Each row of a before or after table is a point. One or more steps were done to the points. Then noise was added and the rows were shuffled. The steps act on columns, c1 being the first. Name the steps. A step turns or swaps two columns, mirrors them in a line or flattens them onto one, adds a multiple of one to another, or multiplies or shifts one. Angles are multiples of 10 degrees, from the lower column toward the higher: turns from -170 to 170, lines from 10 to 170 but not 90. Use the fewest steps. Two steps may share a column if one is a turn and the other turns, adds or multiplies; they go together, in the order done. Otherwise the lowest column goes first.
In the rows, zero is written as 128.

Before (14 x 3):
[[ 96 122 122]
 [141 162  91]
 [ 90 143 145]
 [ 91 136 109]
 [ 80 124 125]
 [187 113 110]
 [136 153 109]
 [129  74 173]
 [ 93 132  95]
 [155 177 187]
 [104  68 206]
 [134 146 112]
 [115 137 115]
 [197 108  78]]
After (14 x 3):
[[162   8  85]
 [ 95  85 126]
 [137 116 147]
 [118 176 139]
 [138 135 171]
 [137 230  62]
 [135 142 172]
 [127 166 138]
 [111  98 103]
 [119 198 137]
 [131 146 144]
 [142  16  98]
 [144 119 158]
 [140 158 135]]
Steps: turn c1 and c3 by -140 degrees; multiply c1 by 0.4; multiply c2 by 2

Before:
[[196  97 164 122 128 140 116 187 145]
 [136 138 190 146  97 107 128 129 146]
 [130  65 219 148 146 156 103 158  56]
 [ 95 109 153 119 100 204 133 143 197]
 [176  57 138  97 115 187 155 142 123]
 [188 125 127 191 113 132 126  93 120]
 [112  71 133  99 112  78 114 116 149]
 [222 103 132 141 144 110 146 108 176]]
After (8 x 9):
[[134 149 114 101  72  78 107 124 103]
 [134 155  90 119 108 203  79  72  88]
 [ 84 143 149  94  57 186 150 122 140]
 [ 58 110 188 141 102 112 130 113  79]
 [ 70 110  60 146  64 154 127 150 203]
 [ 53 127 144 120  94 142  63  70 152]
 [ 83 161  87 148 141 107 117 116 115]
 [ 82 144 168 191 123 133 160 162 112]]
Steps: turn c1 and c3 by 140 degrees; turn c2 and c5 by 90 degrees; turn c8 and c9 by 140 degrees; add 1 times c8 to c7

Before, 12 rows:
[[ 89 100 157 141 124 140 116 151 127  93 145 130  95 141]
 [155 105 111 137 114 122 105 130 142 119 118 173 164 115]
 [106 147 153 164 139 134  95 149 177  81 140 101 113 155]
 [118 106 140 118  93 109 117 108 108 179 104 131 151  97]
 [157 120  74  99  50 112 130 134 119 140 120 146 169  98]
 [ 91 118 131 146 149 116 135 148 120 112 104 117 112 107]
 [ 93 106 137 129 154 149 120 175 139 142 127 110 111 140]
 [139 108  95 118 108 108 121  93 158 118 117 142 139 147]
 [113 122 142 132 141 157 100 150  95 115 103 100 100 139]
 [106 135  98 133 129  96  74 107 155 129 143 170 118 119]
 [120  88 141 151 143 141 113 151 119 137 132  94  82  93]
 [117 144 105 123 107 136 107  84 182 127 118 183 128 103]]
After, 12 rows:
[[108 146 151 130 104 123 186 125 123 128 146 165  43 104]
 [116 174 143 129  72 132 151 119 138 129 125 185 145  78]
 [121  64 113 118 143 100 139 148 162 181 106 136 119  93]
 [ 89  45  98 136 123 164 137 126 133  96 144 126 110 157]
 [103 188  99 166  78 143 157 108 111  80 137  99 125 160]
 [138  68 157 119  94 108 142  90 143 117 119 143 101 114]
 [159 102 177 101 127  86 134 157 208 140 119 142 143 115]
 [156  61 141 135 116  95 152 136 141 117 129 179 162 121]
 [ 92  65 119 130 124 150 134 153 100 140 125 109 148 175]
 [122   7 111 153 140 177 137 170 115 136 121  96  98 127]
 [111 112 109 134 163 166 149 126 120 116  93 106 154 152]
 [ 88  99 127 146 148 132 125 154 108 107 103 125  82 124]]
Steps: multiply c2 by 3; turn c3 and c7 by -170 degrees; mirror c5 and c9 in the line at 140 degrees; turn c6 and c13 by 60 degrees; multiply c13 by 2.5; turn c8 and c14 by 50 degrees; add 0.3 times c10 to c8; turn c11 and c12 by -10 degrees

Before (13 x 24):
[[118 114 118 110 118 144 151 146 150  90 159 141 141 122  99 103 113  88
  133 149 168 140  97 105]
 [145 127 179 117 119 123 144 120 128 133  95 124 115 138 116 141 156 146
  145 141 138 117 160 146]
 [171 117 150 140 111 119 141 128 115 145 103 106 107 121 133 175 147 151
  136 124 114 123 144 127]
 [164 108 159 118 141 125 131 130 100 156 126 126 140 109 128 150 136 143
  118 143 161 109 138 152]
 [157 102 166 149 145 132 109 143 114 122 107 131 115 122 128 138 133 103
  115 134 141 116 147 137]
 [140 123 160 114 133 142 121 137 126 145  95  98 139 133 148 167 139 125
  133 146 130 106 149 128]
 [133 124 112  92  97 157 142 108 141  87 118 149 126 145 124 114  91 100
  144 107 177 132 127  93]
 [146 112 159 117 123 123 135 114 114 156  96 128 135 124 115 135 140 123
  145 123 113 105 107 142]
 [130 138 139  90 126 150 159 120 115 106 135 151 106 162 114 128  99 125
  159 128 134 115 116  80]
 [127  87 109 117 137 112 145 143 118 101 140 152 164 129  89 120 146  85
  132 137 177 106 119  94]
 [140 107 147 144 172 125 158 120 119 135 104 124 154 120 105 128 159 120
  106 143 171 125 101 113]
 [113 146 140 121 105 186 173 130 145 133 120 150 113 146 132 131  95 133
  172  93 135 109 157 108]
 [122 130 109 112 126 140 112 139 123  91 129 157 144 115  68 136 107  86
  145 139 184 144 113  91]]
After:
[[137 123 162 143  82 118 152 135 124 126  96  98 150 134 147 166 121 117
  121 143 138 104 109 127]
 [111 148 140 126  55  88 204 129 145 143 121 150 123 146 134 131  32 106
   86  90 167 110 108 106]
 [172 118 149 115  59 145 170 127 115 155 100 106 130 120 132 175 170 101
  120 123 132 123 131 129]
 [148 128 179 136  69 122 173 122 128 141  97 123 125 138 116 141 151  94
  110 140 116 119 114 147]
 [139 109 148 118 121  99 187 118 117 108 104 125 147 121 106 128 113 153
  152 141 101 126 143 113]
 [162 111 157 140  90 107 163 130  97 130 125 128 158 108 128 151 104 107
  135 144 102 108 130 153]
 [119 113 118 143  66  88 178 149 149  99 158 142 104 124 100 104  51 177
  120 149 113 141 123 105]
 [132 136 140 162  78 108 191 121 115 139 134 151  97 163 116 129  73 137
   92 128 140 116 133  77]
 [132 125 112 160  48  72 172 107 142 110 119 150  91 148 123 113   7 151
  107 105 118 132 113  92]
 [157 105 166 108  93 114 139 143 112 136 105 131 117 121 130 138 117 134
  146 134 124 120  97 135]
 [125 130 109 141  77  75 144 138 124  96 130 156 103 115  70 136  29 170
  111 137 102 142 112  91]
 [146 113 157 138  70 142 166 116 114 135  96 126 157 124 116 137 160 147
  109 122 132 109 141 143]
 [126  87 112 141  86 104 173 143 118  82 140 153 122 130  90 121 104 168
  125 137  83 105 109  92]]
Steps: turn c4 and c19 by 170 degrees; shift c5 by -50; turn c6 and c21 by 130 degrees; add 1.5 times c6 to c17; shift c7 by 30; turn c10 and c13 by 60 degrees; turn c18 and c23 by 140 degrees
